Each point is reached from the start by the listed moves, each made once or not at all, plus a little noise. Say if it took an odd or an even number of moves. Then give how often each move was made.

Moves:
(1): [ 81,  19, -17,   8]
(2): [-17,  61,   7,   2]
(3): [ 1,  4, 49, 12]
Start: [-12, -10,  12, -18]
Points:
[50, 70,  2, -9] => even (1, 1, 0)
[-32,  50,  17, -19] => odd (0, 1, 0)

Moves:
(1): [79, 15,  9,  1,  2,  9, -4,  0, -2, -8, -4, 12,  5, -5]
(2): [-18,  77,   4, -11,   5,   1,   7,   9,  -2,  10,   2,  -1,   1,   9]
(3): [-7, -2, 60, 12, 12,  1, -7, -6, -9,  5,  9,  3,  6, -7]
(4): [  4,   3, -12,  65,   0,   2,  -7,   7,   1,  -2,   3, -12,  -2,  -1]
(5): [  5,   1, -11,   2,  86,  -6,   4,  -1, -10,  -7, -12,  -3,   0,  11]
(6): [-8, -3,  7, -2, -2, 59,  9,  2, -7, -5, -6,  2,  4,  5]
(7): [ 3,  0,  1, 11, -8, -4, 54, -5,  6,  0, -6,  3,  5,  5]
(8): [  0, -10,  13,   2,   3,   4,  -1,  74,  -1,   3,  -5,   6,   8,  -9]
(9): [ -6,   4,   2,   9,   7,   9, -12,   0,  82,  13, -10,   6,   8,   3]
(10): [-1, -2, -7,  0,  4,  6, -7, -5, -9, 65, -4,  6, -9,  3]
(11): [ 4, -3, -8, -4,  1,  5,  2,  3,  1,  1, 48,  1,  4, -3]
Start: [  3,   0,  14, -42,   5,  11, -16,  10,   5,  30, -12, -30, -32,  21]
Points:
[-12,  77,   1, -43, 109,  23, -22,  18,  69, 109, -41, -22, -31,  45] => even (0, 1, 0, 0, 1, 0, 0, 0, 1, 1, 0)
[ 61,  90,  23,  22,   4,  77,  43,  20,  -2,  29, -26, -30, -18,  41] => odd (1, 1, 0, 1, 0, 1, 1, 0, 0, 0, 0)
[  1, -10,  70,  35, 101,  67, -17,  88, -19,  26, -26, -30, -18,  20] => odd (0, 0, 1, 1, 1, 1, 0, 1, 0, 0, 0)
[ 58,  91,  55,  39, 115,  94,  23,  16,  56, 102,   7, -10, -14,  46] => even (1, 1, 1, 1, 1, 1, 1, 0, 1, 1, 1)
[-22,  56,  24, -58,  15,  83,  -6,  90, -13, 104,  19, -17, -20,  28] => odd (0, 1, 0, 0, 0, 1, 0, 1, 0, 1, 1)
[ 92,   5,  24,  33,   3,  21,  25,  85,   8,  22, -21, -21, -19,  10] => even (1, 0, 0, 1, 0, 0, 1, 1, 0, 0, 0)

Moves:
(1): [ 66,  -3, -26,   6,  12,  16,   4,   8, -13,   7, -15,  -1,   2,  -2,   5,
 -31,  15,  12,   1, -14,  -1,   2,   3,  16]
(2): [ 28,  82,   4,  36,   8,  -6, -20,   7,  -9,  -3, -21,  11,  13,  11,  -2,
   4,  19,  -9,  -9,   6, -10,  31,  28, -28]
(3): [ 37,  -6,  47,   4, -24,  19,  -7,  11, -15,  -7, -13,  23,   5,  -7,   0,
  12,  18,  -3, -28,  18,  11,  -4,  -2,  -2]
(4): [ 10, -11,  17,  56,  -7,  -6,   0, -19,  41,   1,  23, -31,   2,   3, -25,
   6, -26,  19,  -8,   8,  -3,  -7,  -3,  36]
(5): [  2,   5,  21,  -1,  53,  13,  -2,  12,   1,   8,   3,  -6, -10,   8,   7,
  13,   5,  13, -12,  -9,  14, -25, -17, -12]
(6): [-13,   1, -14,  -6, -21,  59, -14, -27,  18,   0, -19,  17,  -5,  15,  -7,
   2,  -7,  35,   0, -36,  -8,  12, -12, -30]
(7): [ 17,  18,   5, -11,  -5,  17,  76,   7,  -9, -14, -18, -19,  -5,  10,   3,
  -5,  29,  29,  24,  10,   5, -14,  17,   8]
(8): [ -6,  16, -14,  13, -20,  17, -11,  63,  14, -25,  11, -15, -12,   7, -13,
  13,  11,  -6,   1,  -2,  31,   5, -18,  13]
(9): [  4, -35,  30, -55,  19,   9,  16,   4,  90,  -4,   4, -20,   7,   8,  29,
  -7,  12,  -7,  -3, -15, -22,  15,   3,   2]
(10): [-25,   7,  -6,  21, -17,   3,   1,   1, -20,  61,   8, -21,  14,  24,  -1,
   3,   0, -21, -11,   5,  -8,  -1,  25,  -3]
(11): [  4,  21,  -3,  15,  -9,   6,  -3,   1,  -3, -12,  48,   4,  -5,   2,  18,
   0,   8,  -1,  21,  -4,  -1,   1,  12, -10]
(12): [-14,  16, -15,  -8,  -5, -28,  16,  13,  11,  22,   2,  86,   1, -14,  -4,
  50,   6,  26, -11,   1, -20,   3, -25,   8]
(13): [ -8, -13,  -7,  -2,  12,   7,   4,  13, -10, -19,  14,  -3,  53,  -1,  -2,
   1,  -5,  14,   9,  16,  -9,   8, -16, -23]
(14): [ -9, -10,   7,  -9,   2, -24,  11,  -4,  15, -11,   9,   3,  -4,  65,  -6,
  -8,  -1,   7,   2,  -8,  21,  22,   7,  -3]
(15): [-12,  -3,  -1,  14,   0,  11, -10,  14,   7, -13, -13,  29,  15,  -4,  41,
 -10,   0,   3,  22,   2,   7,  -6,   7,  16]
(16): [  6,  -2,  -7, -12,  -1,  -3,  -5, -20,   1,   5,  -5, -14,   0,   8,   6,
  60,   6,  -8, -16, -15,  18,   1,  -1,   9]
(17): [-19, -15,  -1,  19, -17, -17,  -7,   4,   7, -33,   3,   0,  11,   3,   1,
  -8,  44,   4, -20,  -7, -22, -23, -29,  21]
(18): [ 11,  14,   4, -11, -19, -26, -37,  -1,  -9,  -1,   2, -19,   0,  -7,  15,
 -17,   5,  62,   8,   2,  -6,  10,  -2,   6]
(19): [ 13,  -8,  16,   3,   4, -12, -10,  11,  -3,   2, -10,   7,  -6,   6,  -7,
  19,   8,  -8,  49, -20, -20,   9,  -9,   1]
(20): [ 22,  -6, -20,  -3,  14,   0,   0, -22,  10,  15, -10,  -2, -22,  -6,  -4,
  -9,  19,   2,  10,  59,  -6,  10,  -3,   3]
(21): [-14,  -3,  -2,  -1,   5, -21,   6, -18,   7,  15,   6,  15,  11, -14, -24,
 -11,  26, -16,  23,  -6,  39,  14,  24,   7]
(22): [ -5,  -5,  20,  10,   5, -13,   3,   0, -14,  -1,  -6,   2,  -5,  -4,  11,
  -1,   9,  -1,   4, -18,  -5,  64, -15,   8]
(23): [-15, -51,  -1,  -5,  28,  18, -14,  16, -21, -15,  10, -10, -12,  -7, -15,
  -5, -14,  30,   3,  21, -39,  13,  81,  10]
(24): [-15,  26, -10, -29,  -8,  22,  -9,  -6,  -8,  -6,  16,  19,   8,   7, -20,
 -12,  -8, -13,  -8,  21,  -7, -12, -14,  66]
Start: [-22,  14,  20,  25,   3, -22, -40,  21,  41,  26, -47,  17,   7,  -5,   4,
  39, -33, -21,   4,   2, -25,  57,   5, -12]
Points:
[-10, 161,  15,  99, -26, -10,   9, -28,  45,  78,  12, -23,  40,  46, -37,
  89,  28, -38,  18,  25,  10,  72,  96,  72] => even (0, 1, 0, 1, 0, 0, 1, 0, 0, 1, 1, 0, 0, 0, 0, 1, 0, 0, 0, 0, 1, 0, 0, 1)
[-21,  56,  20, 105,   9, -16, -79,  91,  49,  25,  62,  -4,  79,  77,  10,
 -12,  10,  52,  52,  -5,  49, 135,  -9, 104] => odd (1, 0, 0, 1, 1, 0, 0, 1, 0, 1, 1, 0, 1, 1, 1, 0, 0, 1, 0, 0, 1, 1, 0, 1)
[ 35,  13,  24,  58, -55,   4, -24, 127,  35, -88,  51,  57,  53,  60, -43,
  32,  52, 170,  -5,  64, -72,  58,  14, 137] => odd (1, 0, 1, 1, 0, 0, 1, 1, 0, 0, 1, 1, 1, 1, 0, 0, 1, 1, 0, 0, 0, 0, 1, 1)
[ 86,  23,  39,  15,  36,  33, -70,  21, -10, 118, -74,  23,  -4,  33,  -8,
  94,  28, -44,  -6,  48, -27,  37, -11,  63] => even (1, 0, 1, 0, 1, 0, 0, 0, 0, 1, 0, 0, 0, 0, 0, 1, 0, 0, 1, 1, 0, 0, 0, 1)
[-58, -30,  91,  40, -48,  91, -71,  63, 136,   6,  44, -10,   1, 109, -22,
  42, -30,  18, -25,  -4, -61, 158,  68,  65] => odd (0, 0, 1, 1, 0, 1, 0, 1, 1, 1, 1, 0, 0, 1, 0, 0, 0, 0, 0, 0, 0, 1, 1, 1)
[-33, 125,   5,  72, -45, -16, -50,  70,   4,  58, -38,  61,  -6,  34, -17,
 153,  76,  93,  84, -53, -44, 203, 108, -10] => odd (0, 1, 0, 0, 0, 1, 1, 1, 0, 1, 1, 1, 0, 0, 0, 1, 0, 1, 1, 0, 1, 1, 1, 0)
